Every row gives one point. Each copy is the shape, with its points in the same order, turned, moved and blurred by noise. Is it also mirrored, or only turned?
(in the rows, 128 means zero)

Shape (8 x 3)
[[115 189 164]
 [110 115 104]
 [ 40 182 119]
 [160 112 151]
 [113 168 178]
 [190 119 171]
 [142 148 120]
 [185 150 127]]
Copy 1 (8 x 3)
[[157 190 135]
 [127 106 104]
 [177 178  56]
 [124 120 174]
 [173 169 152]
 [119 128 211]
 [115 140 135]
 [ 81 149 175]]
Copy 1 is: mirrored
Copy 2 (8 x 3)
[[127 173 200]
 [101 128 117]
 [ 57 202 152]
 [172 111 141]
 [148 184 187]
 [199 106 166]
 [118 125 155]
 [145  84 178]]
Copy 2 is: mirrored
Copy 3 (8 x 3)
[[158 174 203]
 [121 113 133]
 [ 66 172 194]
 [189 104 151]
 [157 145 208]
 [223 112 156]
 [152 147 142]
 [198 151 129]]
Copy 3 is: only turned
Copy 4 (8 x 3)
[[132 216 126]
 [106 119 119]
 [ 46 192  97]
 [160 134 157]
 [124 201 151]
 [190 144 170]
 [143 148 111]
 [187 150 114]]
Copy 4 is: only turned

Shape (8 x 4)
[[132 106  84 113]
 [138 165  91 196]
 [142 165 143  96]
 [ 91 106 112  79]
 [106 126  72  35]
 [128 149 132 158]
 [100 205 222 104]
 [145 147 136 106]]
Copy 1 (8 x 4)
[[ 82  99  98 116]
 [162 163  80 111]
 [101 159 164 105]
 [ 76  75 133  82]
 [ 17 103 120  69]
 [146 136 121  97]
 [146 163 231  38]
 [103 134 162 114]]
Copy 1 is: mirrored
Copy 2 (8 x 4)
[[107  63  86 142]
 [139 139  80 196]
 [125 127 112  89]
 [ 73  61 117 111]
 [ 52  55  66  79]
 [128 130 123 154]
 [104 181 183  67]
 [128 106 108 108]]
Copy 2 is: only turned
Copy 3 (8 x 4)
[[144  95 111 121]
 [179 156  84 189]
 [138 170 142 106]
 [ 92 109 111  96]
 [122 102  93  40]
 [141 159 117 165]
 [ 82 248 158 119]
 [139 153 140 117]]
Copy 3 is: only turned

Shape (13 x 8)
[[160 121  95  97  85 182 104  41]
 [ 97 107 102 194 140 132 176 172]
 [190 148 173  85 163 135 119  73]
 [154 198 178 114 177 165 166 126]
 [144 156 194 156 142 140 158 146]
 [191 123 121 117  87 165  77 122]
 [133 198 183 172 175 148 112 112]
 [136 145 102  69  77 197  73 102]
 [143 134 111  89 101 199  72 119]
 [156 116 144  60  90 191  98  91]
 [107 172 104 151 100  94 148 169]
 [ 64 104 105 161 147  89 128 176]
 [ 45 131 145 186  81 104 144 171]]
Copy 1 (13 x 8)
[[127 135  92 202  93  75 100 125]
 [163  84  55  74 126 180 152 156]
 [152 103 156 160 191  72 103  85]
 [141 125 157 144 218 148 148 138]
 [164  87 158 130 181 171 160 130]
 [192 133 135 163 100  99  87 146]
 [161 121 145 146 185 185 130  80]
 [121 140 130 182  85 109  63 164]
 [138 128 133 178 107 130  55 172]
 [131  98 146 181 118  80  68 159]
 [139 130 124  73  94 166 156 155]
 [133  78  95  41 108 188 118 132]
 [131  68 124  81  73 230 170 149]]
Copy 1 is: mirrored
Copy 2 (13 x 8)
[[166 195 116  84 157 186 113  76]
 [107 128  50 196 128 117 138 181]
 [157 185 208 136 107 130 114  95]
 [130 221 158 196  68 115 106 132]
 [131 176 161 209  98 146 129 173]
 [173 157 137  99 120 191  82 148]
 [136 203 162 230 131 126  70 144]
 [127 216 119  66 128 196  73 112]
 [130 188 124  90 116 186  64 114]
 [128 185 159  81 115 203 109  93]
 [114 189  89 148 143 114 127 224]
 [ 74 115  91 158 159 100 112 196]
 [ 63 153  89 189 176 156 150 224]]
Copy 2 is: mirrored
Copy 3 (13 x 8)
[[158 107 131  74  76 146 103  52]
 [ 75  98  95 178 127 134 162 183]
 [205 121 183  93 171 127 110  87]
 [143 162 189 137 188 173 160 112]
 [134 127 201 163 157 125 154 154]
 [196 118 159 107  62 158 115 129]
 [119 163 194 187 163 151  88 123]
 [150 174 150  59  43 148 101 106]
 [148 157 160  70  61 162  97 123]
 [166 133 178  34  87 135 116 103]
 [120 175 111 166  94  92 162 149]
 [ 90 136  79 153 129  87 120 208]
 [ 59 148 138 179  91  66 137 191]]
Copy 3 is: only turned
Copy 4 (13 x 8)
[[164 176  60 165  59 160 115  76]
 [ 92  85 124 202 135 140 218 150]
 [160 175  98 126 171 120 102  79]
 [ 94 175 119 144 212 169 138 108]
 [111 136 171 156 179 152 152 116]
 [196 155 110 150  91 168 118 140]
 [ 81 163 140 177 183 136  94 139]
 [146 164  68 116  60 201 105 127]
 [154 141  79 131  83 196 104 139]
 [168 150  88 109  86 191 109  82]
 [ 87 157 132 146 111 126 207 181]
 [ 80  63 115 148 112 103 196 174]
 [ 52  92 180 155  78 131 197 157]]
Copy 4 is: only turned

Shape (14 x 11)
[[102 149 134 161 214 168 163  70  98 127 181]
 [ 46 163 126 135 142 194 112 120  84  99 177]
 [110 161 128 144 180 190 130 138  87 149 152]
 [166 138  87 123 102 166  83 127 175 140 105]
 [147 123 113 133  99 103 121 213 168 123  66]
 [176  82  82 168  66 108  98 181 120 151 122]
 [106 120 209 180 153 239 167  89 103 140 159]
 [ 54 110 128 188 165 218 185  54  94 110 122]
 [135  94 103 116 129 128 122 180 162 147 120]
 [135  61  93  81 121 129  67 182 134 159  95]
 [102 116 120 176  86 122 109 142 145 224  63]
 [ 84 137 142 125 125 183 199  85 124 152 188]
 [128 155 103  72 134 165 133 128  41 122  98]
 [122 101 166 152  87  85  89 110 140 149  83]]
Copy 1 (14 x 11)
[[141 158 130 197 133  73 159 112  61  81 166]
 [131 150 141 206 115 167  90 154  56  94 149]
 [168 126 121 194 159 122 137 147  76 112 127]
 [208 112 132  97  99 178 136  96 133 146 106]
 [159 119 132  98 108 159 139 168 205 157  55]
 [168  53  95  91  57 140 144 174 150 170  94]
 [162 115 201 166 148 106 169 159  23  44 125]
 [115 143 159 205  92 116 172 108  25  48  90]
 [141  94 122 116 121 165 159 142 175 138 112]
 [117  53 112  94 138 182 126 118 158 178 100]
 [161  84 185 146  84 150 194 144 127 215  62]
 [133 163 151 159 114 152 204 159  53  84 167]
 [133 158  72 123 161 151 114 145  55 154  81]
 [128 112 199  85  77 115 133 141 128 186  91]]
Copy 1 is: only turned
Copy 2 (14 x 11)
[[ 71 126 182 188 178 134 122 163 183 176 187]
 [ 75 151 146 155 124 137 128 185 115  83 200]
 [129 163 151 188 152 159 130 176 119 149 168]
 [183  70  78 142 136 176 118 125 121 121 135]
 [206  92 127 161  86 135 132 113 107 116  43]
 [201  76 104 143  59 112  89 167  99 176  87]
 [ 81 127 219 131 121 222 152 184 138 174 194]
 [ 17 115 161 156  93 178 173 152 165 154 180]
 [175  87 121 156 126 130 152 158 103 134  72]
 [159  73  74 166 141 124 128 148  41 144  67]
 [179  88 125 147  83 115 191  94  73 192 128]
 [ 96 137 167  95 154 137 168 181 168 153 164]
 [ 92 187  87 140 135 152  82 120 111 142 117]
 [142  62 169 127 101 116 119  74  79 153 116]]
Copy 2 is: mirrored
Copy 3 (14 x 11)
[[107  67 148 158 167 123 177  82 108 125 215]
 [ 51  54 152 104 132 161 130  61  77 112 159]
 [ 92 104 135 133 149 171 137 112  70 117 192]
 [134 140 107 113  74 200 144 125 149  70 126]
 [111 126 126 120 100 175  85 215 146  92  72]
 [138 139  56 118  60 134  89 157 124 125  85]
 [119  78 209 139  84 155 143 102  71 156 244]
 [ 69  56 192 143  96 144 214  83 101 180 179]
 [112 104  94  96 107 165 108 181 155 110 136]
 [143  91  61  61 109 214 103 173 137 127 101]
 [114 173 128 140  90 203  93 136 163 191 106]
 [ 73 102 175  87 118 109 144  94 135 138 218]
 [108 124 143  55 168 162 170 121  60 114 109]
 [173 110 155 122  92 165  87 125 164 153  89]]
Copy 3 is: only turned
Copy 4 (14 x 11)
[[ 92 110 239 147 162 124 210 101 144  81 133]
 [ 71  96 224  76 109 126 117 152 150  57 118]
 [ 81 112 200 141 157 147 164 167 133 100  90]
 [154 132 112 152  73 154 156 178 164 159 107]
 [112 126  39 162 126 100 124 151 185 166  83]
 [146  86  78 174  84  34 144 172 149 145 110]
 [ 46  48 210 181 130 165 153 123  98  89 154]
 [ 47  23 222 129  85 156 180  88 151  92 111]
 [121  94 105 156 131  91 120 169 185 168 109]
 [171  74 115 134 135 102  83 180 179 184  85]
 [ 98  84 150 205  55  72 103 132 144 204  51]
 [ 58  96 227 120 114 122 164 124 131 158 180]
 [121  93 153  56 141 139 158 129  92 141  68]
 [138 100 140 204  81 102  84  85 136 141  88]]
Copy 4 is: mirrored

Shape (15 x 12)
[[136 125 178 118 180  79 107 100 111  56  84  97]
 [127 170  96 227  88 163  57  74 134  84 178 120]
 [157 115  97 102 147  83 178 100  86  61 103 198]
 [114 107 122 118 115 143 187  74 136 147  85 114]
 [ 32  77  79 169 161 132 115  99 127  91 137 160]
 [ 60 160 116 147 161 150 156 130 118  96  96 161]
 [ 82 173  97  88 143 196  68 130 168 124  74 111]
 [128 109  76 118 225 192 161 127 140 117  99 118]
 [153  74 117 189 130 112 144  54 102 177  52 189]
 [ 93 126 104  72 121 152 155 210  89 110  98 160]
 [141 131 175 150 157 186  63 111 201 174 199 134]
 [207 158  42 181 188 133 195 159 141  67 122 155]
 [168  51 119 146 143 164 137 145 161 104 130 153]
 [146 110  97 148 132 174 157 102  75  61  77 173]
 [116 120  98 140 200 149  92 124 105 147 137 127]]
Copy 1 (15 x 12)
[[153 107 162 119 186 137 103 102 138  63  51 152]
 [116 129 130 185 184 111  72 104  83 128 230  99]
 [138 109 195 167 157  77 201  76 195 117  95 169]
 [152 104 125 155  89 154 180  89 136 141  87  93]
 [ 22  54 138 177 162 137 131  89 142 138 123 119]
 [ 69 131 158 181 156 175 164 133 157 129  98 132]
 [112 121 125 118 149 183 117 196 190 136 132  60]
 [118  45 114 139 153 187 206 161 160 111 123 148]
 [166  51 165 234  81  99 134 114 117 174  76 144]
 [ 61 137 205 106 102 128 202 168 179 115 104 123]
 [134 100  98  91 106 194  57 132 118 176 194 181]
 [142 113 113 201 151 102 230 148 166  61 181 204]
 [123  52 155 133  75 144 143 109 156  88 162 170]
 [137  82 218 191 151 135 193 116 150 102 134 124]
 [101  66 125 123 162 137 139 169 120 149 122 152]]
Copy 1 is: mirrored
Copy 2 (15 x 12)
[[ 66 154 122 163  86 134 170  82 103  63  69  98]
 [120 136 184 164  86 152  46  31 105 126 191 158]
 [129 116  92 144 117  81 158 123 130  67  68 204]
 [ 94 105 147 156 166 164 186 138 147 130 134 154]
 [ 44 105 107 186 131 150  62  87 167 136  90 184]
 [ 67 160 109 135 148 178  98 131 141  90 104 181]
 [103 120 114  79 144 228  81 109 117 140  99  83]
 [110 113  40 186 170 200 133 134 108 114 121 128]
 [124  71 198 207 151 154 160 142  95 129  73 209]
 [ 92 128  84  97 126 125  89 213 155 101  97 126]
 [122 190 134 172  89 186 100  95  74 244 142 113]
 [196 167  61 205 181 120  96 125 113  45 137 164]
 [158 124 101 218 104 139 126 136 152 150 104 126]
 [134  91 114 155  96 161 125 138 138  57 121 191]
 [ 74 113  89 181 133 162  82 127  66 140 107 133]]
Copy 2 is: mirrored

Shape (15 x 12)
[[149  90 233 193  65  72 190  79  84 165 136 160]
 [118  70  85  92 117 137 154 195 133 111 151  97]
 [ 99 127 145  72 210 133 136 169  99 100 144  55]
 [122  58  63 135 173 158 171 114 120 106  87 119]
 [114 102 170 142  97  70 171  44  79 173 198 126]
 [121  56 144  85 199 181 128 163 185 122 142 105]
 [119 118 173 103 103  65 142  85  67 174 209 130]
 [163 118  81 117 151 160 115 123 165  77 128 128]
 [109  88 103  77 118 186 110 123 107 127  81 139]
 [149 129 154 186 114  98 148 114  59 213 167 165]
 [ 64 148 131 110 135 158 147 129 138 162 180  44]
 [ 75 144 164 102 138  70 191 107 114 194 187 157]
 [188  82  77  88 141 138 141 133 165 141  46  94]
 [108  44 114 104 190 132  92 148 152 143 138  68]
 [ 47 113 125 110 170  94  94 164 159 113 136  84]]
Copy 1 (15 x 12)
[[141 121 230 124  90  71 146 180 117 100 249 194]
 [ 84 105  73 132  74 131 147 138 141 159 134  76]
 [ 77  56 120 126 141 151 103  99  69 157  92  97]
 [ 82 135  69 131 131  57 161 121 119  84 117  95]
 [124 154 223 115 118 107 151  95  96 127 248 133]
 [ 79  61  82 173 145 161 137 102 166  97 110 116]
 [135 135 196 105 114 153 125 101  88 152 244 131]
 [126 145  92 149 144 107  93 131 168 111 101  78]
 [118 170  65 156 105 140 136 132  98  96 112 144]
 [190 128 160 110 148  88 163 146 104 159 239 169]
 [107 117 170 146 128 162 183  82 113 191 102 109]
 [127 116 194  46 136 169 175 110 112 129 203 138]
 [144 119  61 131  65  68 113  86 161  85  90 129]
 [ 61  88  73 164 134 125 125  61 147 144 137 134]
 [ 39 112 118 105 146 154 114 102 146 181 107 146]]
Copy 1 is: only turned
Copy 2 (15 x 12)
[[ 95  73 164 135 128  52 226 112  53 123 214 144]
 [138  85 138 108 150 176 143 200 167 187  82 114]
 [ 93 108  97  80 168 132  46 217 111 139  82 108]
 [106 112  97 101 122 204 172 156 147  94  63 149]
 [172 104  91 133 131  65 171 154  60 136 207 168]
 [ 92 109 128  39 157 233  98 165 120 154 114 103]
 [156 106 104 124 110  59 125 169  63 181 187 137]
 [156 115 125 107 125 194 105 113 147 112  74  90]
 [116 177 125  46  97 158 163 159 155 134  94 106]
 [110 139 179 161  99  68 156 132  88 147 183 195]
 [151 148 123  95 193 134  87 220 139 121 175 133]
 [101 143  72 157 138 104 120 171  87 187 221 150]
 [114 149 109  89 185 174 151  84 164 142  40 125]
 [114  90 114  23 149 176  78 162 139 155 108 162]
 [109  93  85  75 144 135  59 192 198 150 155 113]]
Copy 2 is: mirrored

Shape (17 x 12)
[[ 96 155 141  88  82 146 161 131  77 145  99  89]
 [ 99  65 186 175 169  82 159 118 112 209  97 142]
 [174 152 163 126 175 122 189  96 124  91  64 157]
 [134 188 173 139 145 132 116  78 193 105 144  96]
 [167 129 100 106  71 126 162 184  92 158 129 126]
 [128 116 127 118  78  93 162 161 133 159 119 152]
 [193 139 151  95 141 182 102 119  74 197 134  76]
 [113  64 133 181 137 102 173  68 150 147  64 116]
 [153 232 145 173 125  99 168  90 133 108  98 111]
 [194 194 152 102 156  64 153  89 170  98 146  55]
 [157  77 232 171 175 105 134 114 143 182  57 105]
 [151 129 101 137  61 179 152 196  74 141 157  92]
 [145  74 175 178 160  37  87  83 132 172  48 130]
 [174 183 139 134 144 131 181 114 181 171  78  90]
 [ 96  85 119 119 100 169 113 205  91 174  77 111]
 [116 204 105 143 125 113 177  63 200 116 111 161]
 [ 95 146  68 114 126 132 126 199  75 143 153  88]]
Copy 1 (17 x 12)
[[ 90 138 102 122  99 124 165 154  64 134 123  69]
 [125  45 199 214 152 115 156 140  85 147  87 129]
 [167 127 155 115 117  92 173 100 113  54  58 121]
 [147 167 167 141 114 106 118  50 164 114 143  73]
 [164 125  64 130 101 135 154 195 106 159 116 113]
 [130 107  96 152 107 137 175 154 137 169 101 135]
 [198 129 153 110 106 117  97 160  49 163 123  42]
 [125  29 139 175 162 129 169  86 118  96  93  90]
 [163 188 103 174 121  77 171  64 111  87 113  94]
 [179 154 136 127 101  18 150  93 167  98 164  71]
 [144  55 206 210 128  93 119 128 115 114  42  70]
 [168 140  57 146  89 185 124 200  91 136 154  86]
 [128  23 158 207 136  52 109  76 108 142  60 117]
 [172 158 133 143 171  92 166 121 141 116  83  55]
 [ 92  93  97 146 131 170  92 207  83 153  87  95]
 [141 170 121 127 167 125 194  36 160 114 115 129]
 [117 152  77 138 136 136 101 198  84 136 178 133]]
Copy 1 is: only turned
Copy 2 (17 x 12)
[[137 138 173  98  53 139 138 120 107 188  93 138]
 [ 90  90 151 136 207  79 117 147 143 208  81 136]
 [169 164 226 150 169 121 174 130 130 109 103 135]
 [139 181 181 104 131 118  86 111 191 108 153  78]
 [197 118 119 159  83 164 135 129 127 191 111 187]
 [135 117 131 142 112 132 140 143 161 177 104 206]
 [221 122 151  97 129 179  79 112 108 223 108  78]
 [108  71 187 155 159  69 117 106 162 140  65 134]
 [161 222 188 164 113  81 124  94 148 140 114 117]
 [203 168 173 140 101  86 148 106 217 129 168  74]
 [129  97 210 142 210  83  88 188 171 183  81  89]
 [157 124 112 185  45 198  95 121  88 190 128 155]
 [159  90 176 107 197  10  75 169 168 150  68 139]
 [162 168 174 164 134 149 129 103 205 162  67  86]
 [119  82 104 112  88 175 103 174  90 184  47 146]
 [122 200 171 131 122 114 131  47 192  86 103 149]
 [140 135  70 128  67 142 146 125  80 183 112 126]]
Copy 2 is: only turned

Shape (16 x 12)
[[113  73 180 172 145 153 154 118 171  98  80 124]
 [115 128 156 168 157 161 117  80 152 123 118 134]
 [151 127 135  70  58  66 125 119  39 152 139 163]
 [144 136  93 100 103 118 138 177 134 144 239 107]
 [ 83 142 145 165 162 200 129 111 124 144 125  87]
 [ 96 102 121 153 118 210 182 121 119 100 118 127]
 [ 99 116 133 180 136 161 103 111 119  80 133 147]
 [130 160 112  60  79 111 160  96 121  84 249  91]
 [145 143 102 107  54 120 100 154  80  90 233  93]
 [129 115  95 208 159 155 148  90 129 117 111 146]
 [134  98  93  61 159  72 120 125  55 101 126 153]
 [106 191  88 104 103  48 136 160  84 100 128 151]
 [ 99  90  88 121 107  28 140  99  66 129 116 105]
 [191 155  97 112 122  52 148 123  49 107 106 115]
 [109 125  94 169 129 176 130  89 164 132 105 159]
 [119 105 106 137 121 180 104 103 162 108  75  98]]
Copy 1 (16 x 12)
[[131  99  83 142 178  73 154  65 119 102 124  49]
 [111 137  88 149 170  95  97 101 126 112 163  73]
 [147 120 101 107 115 129 127 139  83 130 104 247]
 [178 108 173  64 108  82  50 111 115 194 129 148]
 [ 87 136 150 142 149 125  83  76 109 102 153  56]
 [115  91 137  99 160 137 147  95  81 128 161  53]
 [108 137  74 103 137 126 122  87 137 135 161  75]
 [111  98 139  26 128  51  48 138  63 177 164 177]
 [119 125 138  39  96 101  79  79 102 213 153 192]
 [122  81  92 149 151 135 120 114 157 127 186  66]
 [102 109 112  79 128 114 137 177 163 119  77 181]
 [130 110 109  95  25  90 124 158 123 120 133 175]
 [120  59 105  89 112 107 120 111 160  66 127 208]
 [ 89  64 110 146  87  96 136 151 140 152 116 209]
 [150 128 116 138 159 116 132 123 133 110 202  70]
 [104 141 146 131 172  79 166  86 142 114 182  88]]
Copy 1 is: only turned
Copy 2 (16 x 12)
[[142 110  80  48 150 166 102 142 139  60  64 148]
 [166 135 128  58 163 170 102 104 110 105  99 145]
 [ 90 104 128 206 104 121 179  82  80 134 104  74]
 [105 103 171 131 109 138 165 178 153 190 174 124]
 [158 144 113  28 137 131  94 131  73 130 132 155]
 [138  80 108  57 138 136  77 151  89  76 148 113]
 [162  81 129  83 141 182 105 112  87 101 115 168]
 [ 50 117 198 169 180 133 128 176 107 165 173 129]
 [ 84  52 162 157 150 140 178 156  87 194 166 144]
 [210 113 136  70 149 173 127 131  96  66 128 125]
 [161 111 148 221  92 109 120 131 100 111  85 131]
 [116 118 156 189  98 107 187  89 114  84 162 169]
 [137 150  97 209 115 149 181 154  66  82 113 128]
 [154 110 162 187 139  78 208 121  89  84  95 120]
 [188 118 110  76 164 170  97 100 127  86 158 121]
 [182 105  62  87 187 128  98 123 122 107 126 152]]
Copy 2 is: mirrored
